Each point is reached from the start by the listed moves, each made once or not at all, plus a little noise. Say if it took an odd or an even number of moves. Then give how often each move was made.

Moves:
(1):  11 -21   9
(2): -2 14 30
(3): -46 -47  -6
Start: -14   0  -8
Points:
-2 -7 30 => even (1, 1, 0)
-60 -42 -11 => odd (0, 0, 1)
-12  -1  -8 => even (0, 0, 0)
-53 -50  26 => odd (1, 1, 1)

Moves:
(1):   6  -2  -4   3   0 -12   9   8  -9   4  -2
(2):  -1   7   0 -11  -4   0  -7  -5  17  19 -20
(3):  2 -4  5 14 16  8  9 -2  0 10 -5
(4):   3  -7   1   8 -16   1  -4  -1  -7  -6  -4
(5):  11 -12 -36  23   5   0  13  21   4  14   3
(6):  13  12   6 -17   1  15  -8  -7  -7   8   0
(7):  -9 -10   1  -6  -7   5  19   5  -4  -8   3
(8):  0 11  3  2  5  6  4 12  3 -5 -8
(9): 13  4  7 14 -7 -8 14  1 16  5 11
(10):  -1  -5  18  -6  -4   4 -13  13   1   4   3
(11): -17   4 -12  14 -16  -1  10   7 -21   9   9
Start:   6  13 -11  -1   3   3  -7   1   4   0 -12
Points:
 11  -4 -28  15   1   6  26  60  -2   8 -12 => odd (1, 0, 0, 0, 1, 0, 1, 1, 0, 1, 0)
 31   0 -22   7 -12  21 -19  27  -6  22  -9 => even (0, 0, 0, 1, 1, 1, 0, 0, 0, 1, 0)
 26   3 -43   1   2  11  26  30 -11  20  -7 => even (1, 0, 0, 0, 1, 1, 1, 0, 0, 0, 0)
 -3   6   6  20 -20  -3  34  27   4  43 -13 => odd (1, 1, 1, 0, 0, 0, 1, 0, 1, 1, 1)
  0   9 -19  -1 -35  12  20  13 -43   8  -4 => odd (1, 0, 0, 1, 0, 1, 1, 0, 0, 0, 1)
 24  -8 -35  20   3  31  22  17 -10  19 -16 => odd (0, 0, 1, 1, 1, 1, 1, 0, 0, 0, 0)

Moves:
(1):   6  -1   2  -6  -1   1  -2  -8   3 -24   5  -6   4  -3  -2 -13   6  -1   0   0 -18  -7  -3   3   2  -3
(2):  1 -2  2  4 -5 -9 -2 -8 -1  3  2  4 -1  3  2  6  1 -5  5 -2 -6  3  1 -1 14  2
(3):   7   2  10  -1  -2  -3   3   3  -2  -1   7   1  -4   1   0   0  -4   0   8   0  -4 -11  -2   5   3  -5
(4):   0  -3  -2  12   2   1  -1  11   1  -5   2   7  -4   0  -4   5   2 -10  -2   0  -5   5   5   6  -3   4
(5):   4   3  -5   5  10   3  -4   0  14   6   7  10  11  -1 -10   0  10  -6   8   8   6   5 -13   1  10   1
(6):  3 -2  0 -3 -2 10  4 -4  4  4 -1  0 -6 -1  1  2  4  2  0 -5  1 -3  6 -3  5 -6
(7):   0   4  -3  -7  -7   5   2  10  -1  -6   8 -20  -1  -6  -3   8   7  -5   2  13   2 -10  -2  14  -5   0
(8):  6  9 -6 -2  8  9  4  1 -3  0 -3  0 -6  5 -9  2 -6  1  1  0 -4  0 -6  1 11  7
(9):  -6   2  -9   7  -8 -10 -12   2   4  -5   5  -4  -3  -9   1   3   0  14  -8  -3   2 -12 -13  -2  -1   4
(10):  8 -6 -2 -4  2  3 -4 12  5  7  1 -6 -3  4  4 -5  4 -2  0 -1  0  5 -7  3 -2  8
(11):  3 -8 -6 -2 -1  5 -6 -1 -6 -2  0  5  2 10  4 -1  0  7 -1  1  2 -3  0  9  2  4
(12):   1  -8  -4   8   4   1   8  -4   6   3  -6  -1   1   1 -16   0  -1  -2   5   3   0  -8 -11  -3 -10   3
(13): -5  0  7  5 -7 -5 -1  5 -1  2 -1  1  6  0 -6 -9 -8 -1 -6  1  0 -9  6  6 10  2
(14):  -1   6  13  -6  -1   2 -11  -3  13  -7  -4  -7  -6  11  -1  12 -10   5  -6  -5   6  10 -13  -2   6   4
(15):  4  4  6  3 -4  1  3 -5 -1 -6  1 -2  1 -3 10 -1  3 -2  1 -6  8  0 -1 -2 -1  4
(16):  -3   7   3   6  -5   6 -10   1 -12  -4  -5  -2   2  10  10   8  -6  -3 -11   3 -10  -8  -1 -10  -3  -4
(17):  -3   5   2  -6  -6   4   1  -1   8   0  -4   5   7   4  -7   3   1  -6   7 -11  -8   1  -3   3  -2  -1
(18):  6 -1 14  4 10 -5  3 -2 -2  6 -2 -7  4 -3  1 -1  3 12 -4 -1 -3 -3  2  2 -5  9
(19): 12 -5 -9  4  0  0  5 -4  9 -4  4  0  7  1 -2 -3  4  9  9  8 -2  4  2 -7 -8  4
(20):   3  11   0  -2  -8   1  -7  -8  10   4 -12   6 -14  -2   3   0   2   3   4  11   2  -3   3   9  -5   1
(21):  7 -4  0 -3  1 -3 -7  8 -4 -4 -4 -4  0  0 -3  3  4 -2 -1 -3 12 -7  5  6  2 -3
(22):   7  -4   8  -9 -13 -10   4  10  -6   2   1  15   2  -1  -4   6  12   2 -13  13   3   1   3  -8   6  -6
(23):  1  5  6 -1  2 -2  4  0  5  4  9  5 -4 11 -3  0  4 -3  0  0 -5 -1  2 -2 -7  3
(24):   3  -5  -8  -8  -1  -2   1  -5   9  -1  -6   4   6   4  10  10 -12  -3 -13  -3  -1  -1  -3   8  -5   2
Start:  -4  -8  10 -15  -8  -1  -6  15   6  -5  19  -2  -1  -3  -5  -7  22   8   5   4   5  -3   7   5  -2   8
Points:
 14  15   4   9 -16  23 -18  37  25  -2  12  -6  -4   5 -26   2  28 -20   8  37   2 -26 -19  32   2  31 => even (0, 0, 0, 1, 1, 0, 1, 1, 0, 1, 0, 1, 1, 0, 1, 1, 0, 0, 0, 1, 0, 0, 0, 0)
 27  23  43 -33 -35   2 -31  -9  26 -32   8   0 -22  32   9  14  -2   2 -14  -2 -14 -41   2  22  30  16 => odd (1, 1, 1, 0, 0, 1, 0, 1, 0, 0, 0, 0, 1, 1, 1, 1, 0, 0, 0, 1, 1, 0, 1, 1)
 57 -17  13 -38 -23   6 -15  10  28 -20  17 -24  -5  11  -3  -7  27  23   9  24 -18 -48   8  60  17  31 => even (1, 1, 1, 0, 0, 1, 1, 1, 0, 1, 1, 0, 1, 0, 0, 0, 0, 1, 1, 1, 1, 0, 0, 1)

Moves:
(1):   2  -8  -7   1 -12  -5  -1   5   6   8  -2   9   0  14   1  -5 -10   1   2   9  -1  13  -2   5   3
(2): -10   6  -6  -4   3  -5  -2   0  -7  -1  -3  -2   2  10   6   3   0  -1   4   6   0   5  -1  -4  -3
(3):   3  16   6  11  -2  -3  19   1   9 -11  -5   0   2  -9   0   3   0  -5  -2   4   3 -14  -7  -2   6
(4):  -6   6   3   9  -1   3  -4  -3   3   0   2  -3   7  -6   1   2 -10  -1  -4   3  -4   6   3   2   0
(5):   2  -1   8   7  14   8   2   7  -4  -3   0   3 -17 -10   1   7  -2   6   1   6 -15  -1  -2  -6  -3
(6): -7  2  1  1 -2  6  3 -5 -5 -4  5 11  5  5  1  2 11  8 -1  1  0 -5  4  5 -9
(7):  9  0  1 -5 -8 -1  4 -8 -3 -4  8 -2  6 -5  3  2 -6 11  0  4  0 -2  3  2 -8
(8):  -9   8  -2   1  -3  -6   4   0  -9  -6   7  -3  -7  -2  -2   1   5  -5  -4   0 -13  -3   2  -1   7
(9):  10   2  -2  -1  -3   8   6   9  -6   0   4   2  -7   4   3   4 -10 -15   1   7   5   8   9  -3  -6
(10): -4  1  5  0  5 -5 11  1  1  2 -2  0 -1  4  2 -2  3  1  0 -5 -5  5  2 -1 -7
(11):  8 -3  1 -2  2 -3 -8  5 -6  2  3 -1  1  6 -6 -3 -1  1  0  3 -1 -7  5 -1  3
(12):  -3  -4  12  -1  -4  -8  12   7  -8   1  -2   8  -5  -2  -6   1   4 -11  -5   7  10   2   2   2   3
(13):   3  -1  -6  -3  -5   3   5   0   2   6   3  -5   9   3 -10   0   3   0   3  -1 -10   5   2  -7  -1
(14):   5 -10  11  -3   4   0   3  10   2   1  -2  -4  11  -2  -3   0  -2  -3  -2   4   1   1  -5   7   6
(15):  7  5  1 -8  4  0  3  1  4 -2  3  4  2  2 11  5  0  0 -5  0 -5 12  0 -8  4
(16):  15  11   1 -10   2  -2   1   9  -1   7  -1   6   7   1  -2   9   2   4  -4   0   3   2  -2  11   6
(17):   4  -2   0  10  -5   0   1  -1  -7 -10  -6 -11   1  10   0   0  -2   3  -3  -4  11   5   5  -3   3
(18):  -4   3 -10  -1   7  -6   2  -3   1  11   6  -7  -1  -6  10  -2   6   1   3  17  10  -2  11   6   4
(19):   1   1  -1 -12  -2   0   0  -6  10  -5  -4   8  -4  -1  -8  -6  -1   0   8   1   3   0  -3   3   7
(20):  6 -1  0  0  6  4  0  9 -7  5 -5  3 -1 -4  2 -5 -3  0  0 -1  1  3  3 -6 -7
(21): 10 -5 -9  7  7 -9  8  0  0 -5  2  0  2 -1 -1 -4  4 -1 -4 -7 -1  4 -2  3  5
(22):  -6  11   6  -9  11  -7  -3   5   7   2   9 -11   2   4  -6 -12  -5   4  -4  -3   7   5   0  -2 -12
(23):   5   0   6   3   0   3   0  -7   4  -5  -6  -3   5   1  -2  -1   7  -2 -13   7  -2   2   7   8   2
(24):  1  1  1  2 -3 -2  1  3 -3  5  6 -5  3 -3  3 -1  2 -5  9  3 -4 -1 -3 -3 -3
Start: -1 -2  4 -3  2 -4  1  3 11 -5  6 -1  6  0  4  9 11  6  3  1  5 11  1  3  6
Points:
 20  11  -1 -23  13 -20   7   2   6  -1  19   4  44   0   6  12  15  26   1  34  15  14  15  39  19 => even (0, 1, 0, 1, 0, 1, 1, 0, 0, 0, 1, 0, 0, 1, 0, 1, 0, 1, 1, 0, 1, 0, 0, 0)
 15  44  45 -16  37 -25  32  37   8 -14  15 -17  17   2   5  18  21   1 -16  27 -23  14  -2  -1  14 => even (0, 1, 1, 0, 1, 0, 0, 1, 0, 1, 1, 0, 0, 1, 1, 1, 0, 0, 0, 0, 0, 1, 1, 1)
 13   5  24  -6  12 -20  11  35 -10   2  -7   2   4   9  -4   9   6  -2 -15  59  10  35  26  25  39 => even (1, 1, 0, 1, 1, 0, 0, 1, 0, 0, 1, 1, 0, 1, 0, 1, 1, 1, 1, 1, 0, 0, 1, 0)
  7  42  38  -9  20 -16  30  27 -11 -33  -2   7  -3  10 -18   8  27   8 -19  29  13   5  16   7  11 => odd (0, 1, 1, 0, 1, 1, 0, 1, 0, 0, 1, 1, 0, 0, 0, 1, 1, 0, 1, 1, 0, 1, 1, 0)
 13  28  21   5   7 -34  60  29 -17 -35  26   4  -7  30  12  10   1   3 -17  31   1  37  19 -12  -6 => odd (1, 1, 1, 0, 1, 1, 1, 1, 1, 1, 1, 1, 0, 0, 1, 0, 1, 0, 0, 0, 1, 1, 0, 0)

Moves:
(1): -4 -3  4 -9 -7  0 -2  5  7 -5  0  2 -5 -1 11  6  0 -4  7  0  1 -6 -7  0  0
(2):   8   4  -4   4  12   5  10   6   4 -10  -4   4   7   1   4   8   6   0 -15  -1   8   1 -11  13  -9
(3):  -5   3 -10  12   7  10  -4  19   8   8  -9  -2   6  -1  -1  -3   5 -10   2 -11   7   2 -14  -3   5
(4):   6   6  -3   1  -6   3   6  -4   0  -4   1  -5  -5  12  -2   2  -8   1   4  -4 -10  -2  -2  -4  -4
(5): -6 -5  2  2 -3 -2  3  0  0 -2 -2 -3 -3 -3 -2  1 -4  2  4  1 -5 -2  1  3 -4
(6):  0 -2  4  6 -6  9  8  4  6 -3 11  1  0 -7 -2  1  2  6  0  4 -4  1  7 -4  2
(7): -3 -3  1 -9 -2 -9 10  8  0 -5 -1  3 -3 -2  2  1  8  4  5 -1 -9  1  7 -1 -2
(8):  -4  -9  -1   2   7  -5  -4 -12   3   3   0   4   2  -2   0   1  -1   4   3  -6  -7 -10   2   5   1
(9): -4 -4  3  3  1 -1 -1  0  1 -1  1  4 -4 -6  1  0 -3  5 -1 -7  2 -5 -4 -4 -5
(10):   6  -4  -1   0  11  -3   1   3  -1   1  -1  -1  -3  -6   4   3  -3 -14  -3   5  10  -1   7   8  -4
(11):  -1  -1  -2  -3  10   9   3 -12  -7   3 -11   1   2   7   2  11   6   3  -5   0   9   8  -1   0   2
(12):   8  -4  -1  -2  11  -1   2 -12   7  -7  -7  -1   7  -2  -6  -2 -11 -14  -3   3  -2   0   0  -6   2
(13):   1   7 -18   9   5   3   1  -1  -2  -5 -10   4  -3   8   5  -2  -9   9  -2   2   0   8  -1  -4  -1
(14): -11   3 -13  -6   4   8   1   6   2   5  -6  -1  -2  -2  -3  -1   1   1   3  -5   1   0  -5  -4 -13
(15):  -2   4   6  -1  10   5  -6   5  -8   7  -7   4   8  -2   5  10 -13  -4   6   0   2   1  -9   2  -9
(16):   3   3   5  -6  -8  -3  -1  -5   1   1  -4   0  -6 -11  -1   0  -3   3   5  -5   0  -1   7   7  10
(17):  3 -5 -5 -5 -2  5 -2 -4  9  4 -9  6  0  2 -6  1  3 -2  1  0  5  2  7  8  1
(18):  0 -2  0  4 -4 -6  0 -9 -3  0  0  5  2 -4  1  6  5 -4  3 -1 -1 -4  7  0 -9
(19):   4  -2  -2   1   7  -2  -1 -11   0  12   3  -1   1  -4   8   6  -3  -1  -5  -5  -3   8  -6   0  -8
(20):  -2  -6  -3 -10  -5   4   0   0  -3   5  -5   2  -1  -6  -8  11  -2   4  -1   3  -3  -4  -4  -3   6
(21):   3   3  -2   5  -3 -15   7   2  -2   3   2   4  -5  -1  -4  -7   9   3  10   7  -2  -8   2   7  -5
(22):  -9  -6  -6 -13   6   0   7  -6 -11  -7   0   6   4   8   4   9 -11  -8   6  -2  11   6  -4   3  -3
(23): -8  5 -4  2  1 -9  1 10  1  7 -7  0  5  8  1  1 -9 -9  0  0  8 -2 -3 -6  8
(24):  0 -2  1  0  2 -7 -3 -1  2 -5 15 -2 -8  4 -3 13  0 -1  3  2  4  5  0  1 -4
Start:  5  4  5  7 -2 19 -5 -4 -4 -4 -6 -4  2 -4 14  6  3 -7  0  1 -4  3  4  3  7
Points:
  1 -11 -37  -1  19  -5  -1 -17  14   9 -30  19 -13 -15  16  42 -17 -35  13   6  14  -2  -1  -1 -25 => odd (1, 0, 0, 0, 0, 0, 0, 0, 1, 1, 0, 1, 1, 1, 0, 0, 1, 1, 1, 1, 1, 0, 1, 1)
-13   2 -13 -27   5   8  30  16  -1 -24 -30   0  -9   1  31  35 -18 -30  17 -11  11  -3  -6  23 -16 => even (1, 1, 0, 1, 1, 0, 1, 0, 0, 1, 0, 0, 0, 1, 0, 1, 0, 0, 0, 0, 0, 1, 1, 0)
  2 -27 -18 -12  22  35  16   3  38   1 -39   8   3 -47  15  38   3 -27   4 -16  -7  -4  -5  26  -7 => even (1, 1, 1, 0, 1, 1, 1, 1, 0, 1, 0, 1, 0, 1, 0, 1, 1, 0, 1, 1, 0, 0, 0, 0)
 -8  -1   1  15   2  14  16  14   0   5 -29   2   1 -23  18  27  13 -25  10  -6  11   6  24   9  13 => odd (0, 0, 1, 0, 1, 1, 1, 0, 0, 1, 1, 0, 0, 0, 0, 1, 0, 1, 0, 0, 0, 0, 1, 0)
 -2  -6   2   4  23  43  -8  -1  14   5 -51  12  15 -15  26  39   2 -15   9 -20  17  -2 -21  38   6 => odd (1, 1, 1, 0, 1, 0, 0, 1, 0, 0, 1, 0, 0, 0, 1, 1, 1, 0, 0, 0, 0, 0, 0, 0)
 17   0 -19   9  39   0  26 -21   2  -5 -60  24   2   4  37  51 -20 -33   6   2   9   5  -8  20 -40 => even (1, 1, 0, 1, 1, 0, 1, 0, 1, 1, 1, 1, 1, 0, 1, 0, 1, 1, 1, 0, 1, 0, 1, 0)
  4 -19  -9 -12  -3  19  -4 -42   7 -18 -38  14 -16 -19   8  50 -13  -6  11  -1   4   4  10   5   3 => odd (1, 0, 0, 0, 1, 0, 0, 0, 1, 0, 1, 1, 1, 0, 0, 1, 1, 1, 0, 1, 0, 0, 0, 1)

Moves:
(1): -6  4  1  0 -3 -4  1  3 -4  0 -1 -1 -4  3 -1  3  0  0 -5 -1 -1  0 -4 -1
(2):   7  -4   0   3  -2  -1 -14   0  -7  -3   9  -3  -1   4   0  -2  -1   0  -5  -7   5  -6  -3   0
(3): -3  1 -1  3  3 -5 -1  0  0 -3 -4 -5 -1 -8  0 -2 -3 -6  0  3  1  1  5  4
(4):   5  -5 -13  -4   8   6  -3   4   6   6  -1   0   5   5   3   2   0  -3   5  -5  -1   9  -5  -1
(5): -1  2  1  2  7  3  2  2 -4 -3 -2 -4 -2 -7 -6 -4 -3 -1  1  4  1 -3  0  2
(6):  5  2 -2 -2  4  0 -7 -4  1  9 -5 -2 -1  7  5 -3 -3 -7  0 -3  2 12  0  5
(7):  2 -3 -2  9 -2 -2  3 -1  8 -5  3 -1 -1 -5 -6  1  4 -3 -5  5 -1 -1 -1 -4
(8):   1   2  -3 -11  -3  -1   4  -6  -5   5   5   0   5   1  -5  -1   0   1  -4  -3   1   5   1   3
(9):  5  0  0 -7 -6 -2  0  3  1  3  2  0  0  7 -1 -2 -1  2  0 -3  0  0  1  1
(10): -7  2  0  1  1  0 -2 -2  3  3 -5 13 -4  1  1 -7  4  2 -1  4 -5 -4  3 -1
(11):  -9   0  -1  -2  -9   1 -21   5   4   8  -5  -2  -5  -1  -2   4  -2   0  -7  -1   2  -1   5   5
(12):  2 -3  4  1 -1  8  1  3  0 -3 -1  5  2 -5 -1 -3  0 -4 -3  3 -7 -7  1 -4
(13): -7 -3 -3 -4  3  0 -1 -1  1 -5  7  2 -1  6  0  3  2 -1  1  3  4  4  9  5
(14):  2  1  3  0 -5 -1 -9  2  1  5 -1  3  2  6  1 -1 -1  0 -6 -2  3 -8 -2  3
(15):   9  -2   1  -2   7   7  -8   4   4  -7  -3   6   7 -12  -2   2  -1  -4   3   3   7   5  -4  -3
(16): -12   4   3  -5   6  -1   1   6  -4   3   0  -6   0  -2   1  -5   5   3   6   0  -5  10  -1   6
(17): -1  3  0  0 -4  2  8 -2  6 -1 -4  3 -1 -1  4 -5  1 -2 -3  0 -3 -8 -3 -3
(18): -8  2  1 -4 -1 -2 -9 -1  4 -1  9 -2  4  2 -6  4  0 -2  1 -2 -1 -4 -1  1
(19):   0   3   3   7  10  -2   4   8  -2   5   3  -6 -10  -1   6   2  -7   0   3   1  -3   2  -8  14
(20): -1  3  0  8  5  4 -2  1  4  6 -4  0  0  4  3 -4 -6 -1  0 -3  1  6  2 -4
(21):  0 -7  0 -4  2 -3  6 -2 -8  4 10  1 -3  2  0 -2  2 -1  4  1  7  9 -3  2
(22):   4  -6   8  -4   5   2  -4  -2 -13   5   8   3  -8  -1   1  -4  -1   8  -9   4  -3 -10   0  -5
(23):   5   3  -1   0   6   1   4  -4 -10   3   4   0   1   0   3  -7   4   1   0   9  -4   4   0  -2
(24): -1 -3  0  3 -3 -2 -4 -3 -4 -1 -3 -4 -1 -1 -1 -2 -7  0 -2  4  3  1 -3  4
Start:  2 -5  4 -3  1 -4  3  5 -4 -4 -7  4  1 -5  7 -3 -2  0  7 -5  5 -4 -1  2
Points:
 33 -27   6  -8  34  13 -22  15 -22  12  13   7  -8  -7  20 -13 -15  -9   4  -8  12  10 -23  12 => even (0, 1, 0, 1, 0, 1, 0, 0, 0, 0, 0, 1, 0, 0, 1, 0, 0, 0, 1, 0, 1, 1, 0, 0)
-22  -5  13   4  18   0 -16   5  -7  -4  14   9 -15  -4  -1 -25   5   3  -7   4  -2 -19   6   0 => even (0, 1, 0, 0, 1, 0, 1, 0, 0, 1, 0, 0, 1, 0, 0, 1, 1, 1, 0, 1, 0, 1, 0, 0)
-17  -6  20 -12  15  10 -34  15 -16  17  -9   0 -10 -17   3 -23 -17  -9  -7   4   6   6 -12   9 => odd (1, 0, 0, 0, 1, 1, 0, 0, 0, 0, 1, 1, 0, 0, 1, 1, 1, 1, 0, 1, 1, 1, 0, 1)
 -8  -5   0 -22 -16  -4 -13   5   1  21   3  12  -2  20   7 -12  -7  -2  -9 -13  18   2   8  14 => even (0, 0, 0, 0, 0, 0, 0, 1, 1, 0, 1, 0, 1, 1, 0, 0, 1, 0, 0, 1, 1, 0, 0, 0)
 17  -6   0  -7  29  -2 -15   4 -18   8  30  -3  -2   3  -2 -16 -13 -15   6   0  23  28  -8  22 => odd (0, 1, 0, 0, 1, 1, 1, 1, 1, 0, 0, 0, 1, 0, 1, 0, 0, 1, 1, 1, 1, 0, 1, 0)
 -7 -18  -1   1  30   1 -39  21  -1  -4   6  -9 -13 -29  -7   2 -20 -11  -3  14  14  -1  -4  24 => odd (0, 0, 1, 1, 1, 0, 1, 0, 0, 0, 1, 0, 1, 0, 1, 0, 0, 1, 1, 0, 0, 1, 0, 1)
 -6   5   4  19  16  -6 -52  14  -3   5  -4 -12 -14  -9   5 -14 -26 -24 -19   8  19   0  -8  27 => even (1, 1, 1, 0, 1, 1, 1, 0, 0, 0, 1, 0, 1, 1, 1, 0, 1, 1, 1, 1, 0, 0, 1, 1)
-13  -2   4   7  26  -4 -44  21 -19  25   7 -13 -24  -6   3 -31 -17   2  -6   7  -6   0  -4  22 => odd (0, 1, 1, 1, 1, 0, 1, 0, 1, 1, 1, 0, 0, 0, 0, 1, 0, 1, 1, 1, 0, 1, 1, 1)
 -2  -4  -4   4  26   6 -16  23 -21  12  -3 -13  -9 -28   3 -27 -18 -18  -6   8   7  20 -22  22 => odd (1, 1, 1, 1, 1, 0, 1, 1, 0, 0, 1, 1, 0, 0, 1, 1, 1, 0, 1, 1, 1, 0, 1, 1)
  2   2  -6 -20   6   6  -7  -1 -13  34  -5  16   4  21   7 -36 -12 -13  -6  -2  -1   8 -14   7 => odd (1, 0, 0, 1, 1, 1, 0, 1, 1, 1, 0, 1, 0, 1, 0, 0, 1, 1, 0, 1, 1, 0, 1, 1)
  9 -13  18  13  10   8 -60  10 -17  -1   3  -1  -3 -29  -9 -23 -19 -11 -25  13  11 -26  -3  -2 => odd (0, 1, 1, 0, 1, 0, 1, 0, 0, 0, 1, 1, 0, 1, 1, 0, 0, 1, 0, 1, 0, 1, 1, 1)
